Every row gives one point. Examples show where two turns around zero, p and q, send a point. Where does a point land after both, in the order given? Backwards means that the second turn is done in reverse. Each puzzle has new turns, and all numbers are rounded.

Turn p:
[-24   5] => [-18  17]
[20 26] => [31 12]
[  4 -31] => [-12 -29]
Turn q:
[ -1 -16] => [  9 -13]
[-6 19] => [-16  11]
[-25 -27] => [ -3 -37]
[32 24] => [10 39]
Where do these land?
p, then q: [  3 -40] => [  8 -39]
q, then p backwards: [-10  14] => [-17  -4]
q, then p backwards: [ 7 27] => [-23  16]

Turn p:
[ -2 -57   5] => [-43 -36  -9]
[ -4   8 -18] => [ 14   2 -15]
[ 31 -25   6] => [ -7 -35  18]
[-22  36  -6] => [ 18  37 -11]
[-2 28 11] => [13 24 13]
[-1  9  2] => [5 7 3]
Turn q:
[-6 -6 28] => [ 25 -15  -1]
[ 36 -10 -39] => [-44  11 -30]
[-2 25  8] => [15 20  7]
[-29 -10   4] => [  4 -19  25]
Where do these land?
q, then p: [ 34  15 -11] => [ 29  15 -21]
q, then p: [ 11   6 -23] => [  3  22 -14]
p, then q: [-30  14   9] => [ 2 29 18]
q, then p backwards: [-15 -35  24] => [ 35 -20 -21]

Turn p:
[ 15  -1   7 -20  13  -9] => [ 18   0  11  13  10 -14]
[ 19   9  -5  15 -22  33] => [  1  26 -28 -23 -15  -6]
[  8 -32  53  24   5  23] => [  2  36  24  17 -53   8]
[-34   7 -17 -30  14 -14] => [  8 -29   8   4  35  25]
[-18 -19 -36 -15   2 -26] => [  1 -50 -11  11  11   6]
[ -8  12   5 -17 -11 -30] => [  1 -21  24 -14  15 -10]
[19 24 -7 44 -1 22] => [-33  37 -27  -8  -4 -12]
Turn q:
[ 9  9 -8  9 -2 18] => [-10  11 -18  -1   6   7]
[ 21   3 -10   5   7  14] => [-8 19 -8 -9 13  9]
[ 0 -5 -8 26 31  1] => [10  0 -3  9 39  4]
[-23   3   2  11 -44 -33] => [  6  -3   9  43 -39 -13]
[ 12  11   2   6 -11 -56] => [-9 11 47 32 -9 -6]
[-22  -4 -12 -52  12  40] => [  0 -17 -28 -56  -7 -30]
[ 10 -24   2  20 -21 -33] => [ 25  17  24  28 -14  11]
[-2 11  2 22  9  6] => [ -7  -4 -10  14  17   8]
[ -5  -2  30 -47  20  43] => [ -9 -35 -14 -62  -5   9]
Where do these land?
q, then p: [-17  19  33 -23 -21   5] => [ 12 -28  -1 -18 -33  19]
q, then p: [ -5  -7 -27 -34  -6  10] => [ 12 -26  11 -15  23 -20]
q, then p backwards: [33 22  5 19 31  1] => [-30  37  -1   7  25  -3]
p, then q: [ 26 -57 -18 -12  24  12] => [12 54 -9 38  4 22]
p, then q: [ -4  23   6 -15  26  -7] => [ -8 -18   7  -2  31  12]
q, then p backwards: [  5  21 -14  13 -18  -9] => [11 -3  5 25 22  2]
p, then q: [-25  -2  22  56 -15   6] => [ -6 -34 -35   8 -41 -19]
p, then q: [-13 -18  -7  -4 -21 -18] => [ 28   3   2 -12 -18   6]

Turn p:
[-28   0  30   4 -11 -25   7 -19] => [-32 -16 -18  -3  -1 -12  33  -5]
[ -6 -10  -8  15  -1  -8  19  15] => [ -4  16 -18   9 -17   9   0   3]
[-27  23 -11  -8  18   0   9 -16] => [-15  16 -11   5  34 -15  -1  -9]
[ 25  20  21  30 -11 -21  -6   7] => [ -3   7  21  -6 -15   9  35  32]
[ 15 -35 -42 -48  49  17 -15  -4] => [ 64  -5 -22 -12  25 -16 -49 -21]
[  8   8   5  41 -45  -5 -27   9] => [-29 -14  25  -1 -26  19   1  45]
[ 19 -17 -33 -49  16  21  19 -17] => [ 35  10   1  -2   4 -35 -38 -38]
[-22  17  20 -16  -9  -7   4  19] => [-24   5   0 -19   7  18  14 -21]
[ 18  -7  18  31  -6  28 -10   6] => [  9 -18  23  28 -12  22   6  14]
Turn q:
[-23  -6  25 -13   5 -35 -24 -22] => [ 48  -1  10 -27  13   2 -20  -1]
[ 17  -8  24  -5 -36  -7  -7 -21] => [ 10  16  20 -25 -31   8  -4  19]
[ 22 -31 -28   5 -25  10  11  13] => [-37   5 -10  13 -29  13 -23   7]
[ -8 -16  27  17  14  37  31 -35] => [ 11 -48  16  13 -31 -25  21  14]
[-18  -8 -14 -10 -14  26  13  34] => [-41  -1  -1  10  14 -23 -16  13]
[ 43  11   9   9  16  -3 -25  21] => [-11   9  16   2  11  47  22 -13]
[-19   4  -1  26 -14 -33 -16  18] => [ 20  34  11  20  14   0 -23  -8]
[-10  33 -28 -24  31  33 -16   3] => [-26 -14 -18 -18  30 -19  26 -37]
[ -4  20 -16  -3  24 -29  33 -10] => [ 25   0 -45  14  10  -2  16   6]
Where do these land?
q, then p: [-32  18   5  15  29   3 -16 -28] => [ 29  -5  -5   0 -17 -41  24   8]
q, then p: [ -4 -10 -29 -22  36 -15 -21 -27] => [ 27 -18   0   1   5 -41 -37   0]
p, then q backwards: [-33   5   5  27  20  11 -22  26] => [ 27  -9  -1 -11  26 -22  10  37]
q, then p: [  7 -13 -24  13 -21  14  33 -26] => [-37   4  -2 -12 -32  -2 -19  21]
q, then p: [ -4 -19  17 -43 -29 -13   4  22] => [  8   0   0 -35  25  41 -14 -14]
p, then q: [ 31  24  -4  29 -26 -24  18  11] => [ -8  39  12   2  18 -22  15  37]
q, then p: [ -6  35  15 -19  13  31 -20  27] => [  7  10 -33   7  25  -8  30 -34]
q, then p backwards: [ 35  -9   9  15 -34 -15  -7   2] => [ 19  10 -10  20 -19   2  13  39]
q, then p: [  8 -31   5 -15  12   8  31  -8] => [  4 -10 -18  -2 -26  23 -29  -1]

Turn p:
[  6 -16  12   0  -1  -6  33  -3  -4] => [ 15   1  18 -17 -14 -16  10 -10 -12]
[  0 -23  17  -4  -6  17  38 -97 -35] => [-13  45  17 -11 -93   4  32 -30  -2]
[ -6 -14   5   5 -11  17 -16  18  -5] => [ 14  -5 -18 -12   1  15 -16  10  -3]
[  6  89  -9 -12 -15  15   6  19  15] => [ -9 -44  38  60  19  32  10  26   8]
[-10 -23   3  16 -16 -49 -19  17   8] => [ -4  29   4 -18  36 -16 -36   0 -15]
[  0  -4  29  19  50  14 -15   6   5] => [ 37  16 -32  10  14  -8  23  -5  24]
[  4  33 -25  15  13  -3  14  17  -8] => [ -7 -16   6  24  10 -16  17  32  -7]
[ 15 -23   9  21 -17  -1  -8   1  12] => [ 13  11   5 -22  -3  -6 -25   7  17]
[ -3 -25   2 -20  23 -11 -10  10  16] => [  0  -4 -20 -14  22 -13   1 -30   4]
[-11 -14  -3 -26 -15  -6 -14   8 -21] => [-16  -1 -11 -21   7  22  -5  -7 -23]
[ 22  31 -26 -18  10   6 -18  18   7] => [-25 -32  -4  12  25   9  12  15  20]
[-23 -11 -14   5 -15   5   9 -16  10] => [ -7   0  -3   9 -24  -9 -23  -9 -12]
Turn q:
[ 29  18  -8  11   2  23  14  -1 -69] => [ 23   6   4 -25 -36 -15 -31  -7 -56]
[ 29  13   8 -51  -1  14  10 -11  14] => [  0  24  -6   3  -5 -22 -17  52  14]
[ -8 -18   9   6  17 -36 -43 -46   2] => [ 10   0  -4 -41  40   9 -14 -27  41]
[-52  10 -19  19  -4  16  11   4  19] => [ 11  -5  18  18 -17  36  42  -9   8]
[  3   5  61  16 -17   9  -2   8   0] => [-34 -10  38 -13   2 -37  12  -4  -3]
[ 10  10 -18   2  17  -2  -2  20  19] => [ 10  -6  -3  26  19  10  -2  12 -11]
[ -6 -50 -20   4 -20  20   3   7  16] => [-10 -39 -36   5 -22   7  19   2  16]
[ 14 -11  18   6   8 -16  17   5   1] => [ -8   6 -11   2  15 -26   7  -9  -9]
[-40  13 -17 -22  -1  17   2  19  -4] => [ -9  14   7   6 -21  43  15  17  -7]
[ 20   9 -16   8  -1 -45 -10  -5   4] => [  9   9  -9  19  25  -2 -31 -26   9]
Where do these land?
p, then q: [  7 -15  55 -19  -9 -12  21 -22 -10] => [ 11  28  23 -18 -19 -43 -10  26  13]
q, then p: [  1 -22  14  15  15  10  26 -18  -8] => [-23  -7  25 -14  -2 -15  17 -10 -15]
p, then q: [  7  46  -1 -15  27  -8  -7  -8 -14] => [ 17   2   6  10  -4  -9  49 -10 -21]
q, then p: [ 14  16  20  -6  16  -3 -60  25  38] => [ 48   9 -54   1  30 -10   9 -20   8]
p, then q: [-10 -15  -6   9  -9 -16  20 -17  -6] => [-13  20  15  -6  -8   0 -18 -17   5]
p, then q backwards: [ 15  27 -14  -6  -4  60  15  17 -15] => [-11 -19 -30   7  -9  56 -10  11  25]
q, then p: [-46 -20 -17 -14  10  -5  25  49   3] => [ 13 -23 -10  27 -49  -8   4  30 -35]
q, then p backwards: [ 22 -23   6 -18  -5  -7   2   6  -4] => [ -6 -16 -30   8   7  -2 -15   2   2]
p, then q: [ -2   8 -18 -14  -2   3   9 -13  22] => [ -4  -9  -1 -11   1   1  14 -21  22]
p, then q: [-25 -24 -20  11 -18  -6 -24   0 -20] => [ -2   2  10  -3 -13  45 -25   2 -10]
q, then p backwards: [ 17  21 -20  58 -22 -16 -27 -19  13] => [ -6   8  26 -17  -9  11  23  12  68]

Turn p:
[-16  13  12  17 -55  -4  -3  21  22   5  22] => [ 13  32  36  -9   5   8  24 -32  33   4   0]
[ -7 -61 -19  19  14 -15  48   5 -36  17  24] => [ 16  -6 -31  28  -3  11  49  27  -9 -53 -35]
[-19   3  17   1 -14  20  -3  -6  16   1 -80] => [-45  -7  42 -27  28  -8 -27  16  -9  19 -34]
[ 18  27  10   0   3   6  42  -8  13 -43 -67] => [-63   8  17 -48 -17 -13 -11  47  -8   8   6]
[ 17  24   3  -3 -16   4 -18  47  16  13  15] => [ 31   1  19 -14  18  14   8  -3  26  22  33]
[  6  -3 -30  12  17 -24 -15   8   7   2   1] => [ 16   5  -8  24   4  -8 -18  22  18  -8   9]
[  8  32  11 -48   5 -15  -1 -22  12  20  17] => [-11  -3 -43 -10   8 -18   1 -31  10  34  19]
[-18 -10   2 -13  21  13 -14  -6  15  -6  13] => [  2 -32   0   9 -11  -8 -12 -19   5  -4  -2]
[  9 -38   7   7   9 -19 -16  -5 -25 -26  10] => [ 30   2  -1  18 -26 -22   4  13 -30  -9 -13]
[-31  22 -14   0  -9  28 -18   6 -33   6  16] => [ -8  -3  16  36   6  37   4 -26 -15  10  14]
[  8  13  15  24  19  -1  14 -10 -19   3  19] => [ -1  10 -14  -4   1   2   6  -7 -23 -31  23]
[ 26 -21 -13 -17   6   7 -15 -31  12   7  11] => [ 19  -7 -35  -6 -16   3 -27  -7   2   9 -20]
Turn q:
[  7   3 -40  -8 -20  -8  28 -25  15 -10  21] => [  4   1  -7  46 -26  -8 -31   5   8 -18   9]
[ 20  23  36  25  11 -24  25  38  10  26   6] => [ 25  18  32   3   5  40  38 -14  32   7 -10]
[ -4 -23  -2   5 -18 -41 -12  -4 -24  -7  29] => [ 15 -21 -26  13  -2  30 -13  33  -5  18 -12]
[ 36  -5   5   1  33 -43  21 -10  21   5  -4] => [ 41  13  11  14  12  34 -22 -34   4   4  16]
[-36   4   6 -28 -20 -11  27  -5  22 -10 -23] => [-20  -8  -3  28   2   8  13 -17 -30 -42  -8]
[  3 -13   5  31  -6  21 -34   4  -6 -34  20] => [  4 -24  -4 -28  -2 -12   6  42   8   9  30]
[ -1   7   9  35 -14 -24 -28  -6  25  17  12] => [  0 -22   2 -16 -37  38   6  -3  14  13  12]
[-37   8 -41 -28 -25  25   9   9 -16  22 -19] => [-45  -3  -9  13  -6 -36  -7  -6   1 -20 -48]
[-12   3  -9 -33  11  25  13  -8  33  35  17] => [-40  27 -18  23  -5  -9   3 -35  16   2  12]
[  6 -23   8  26  15  30 -19  15 -32  13 -21] => [  2  11  -3 -58  18 -14   0  13  12   6 -15]
[ -4  16  11 -16 -34  26 -11 -20 -25 -20 -35] => [  0  -2   1 -15 -19 -39  15  11 -48 -13 -16]
[-32  30  34  16  20  -6 -17  -5 -21 -33  -7] => [-15 -11  42 -17  16  15  16  27 -40  12  10]
[ 26   7 -34 -17  24  20 -25  30   7  14   1] => [ -2 -11   3  -4  14 -38  -9 -29  36  30  -1]
[ 28 -37  13 -10  24  11  24 -13  -9 -18   1] => [ 30  32 -19  -3  32  -8 -14   5  -7  -9  22]
Where do these land?
p, then q: [  6  10  -3  25  -1 -13   1   4 -39  -2  12] => [  8  11  32   8  -2 -10   4  32  10  10  -3]
p, then q: [ -1 -30  24  -6   8   4   7  16  18 -15   1] => [ 29  -3 -26   9  13   8   8  -9 -13 -17  -5]
q, then p: [  2  -5  -8   5 -14  31 -20  12 -19  -5   0] => [  2  -3  -5  10  10 -22  19  18  24  15  -4]
q, then p backwards: [-25  28   5  -4   1 -28 -28   9  -8   7 -12] => [-21 -12  11 -24 -11  38   0   2 -13  -4 -18]
p, then q backwards: [ -7  48  -1 -10  40 -10 -19  -2 -10  23  19] => [  2 -26  -7 -34  29   1  -8 -12  39 -26  18]
p, then q backwards: [ 11 -22  -8  25 -22  17  19  24  33  -4 -12] => [ -1   3   1  56  -4  -1  12  23 -14  11 -10]
p, then q: [ 11 -21  16  12 -22  41  46 -21  17 -31 -21] => [-18 -12 -21  12  10 -33  36  -7 -47 -32 -25]
p, then q: [ 34  -8  14 -53  18  -8  44 -26   0  24 -35] => [-30 -17 -18  24  36 -12 -39 -30  13 -10 -53]
q, then p: [ 20  28  17 -18  27 -35 -30 -43 -18  46   3] => [ -8  19 -23  -4  55  41 -17 -34 -32  23 -15]
q, then p: [  5   4  -7 -35 -11 -20 -10  20  46 -31  20] => [ 24  13 -16   6 -20   7   1   1   4 -60 -26]
q, then p: [-20 -18 -33  28   3   7 -11   2  -3 -21   0] => [ 28 -28  23  16 -11 -21   0   0  12  12  -6]
p, then q: [-36 -14 -16  29 -27  14   2   6 -16   9  23] => [  7  23  29 -24 -11 -10  10  15 -14 -31  27]
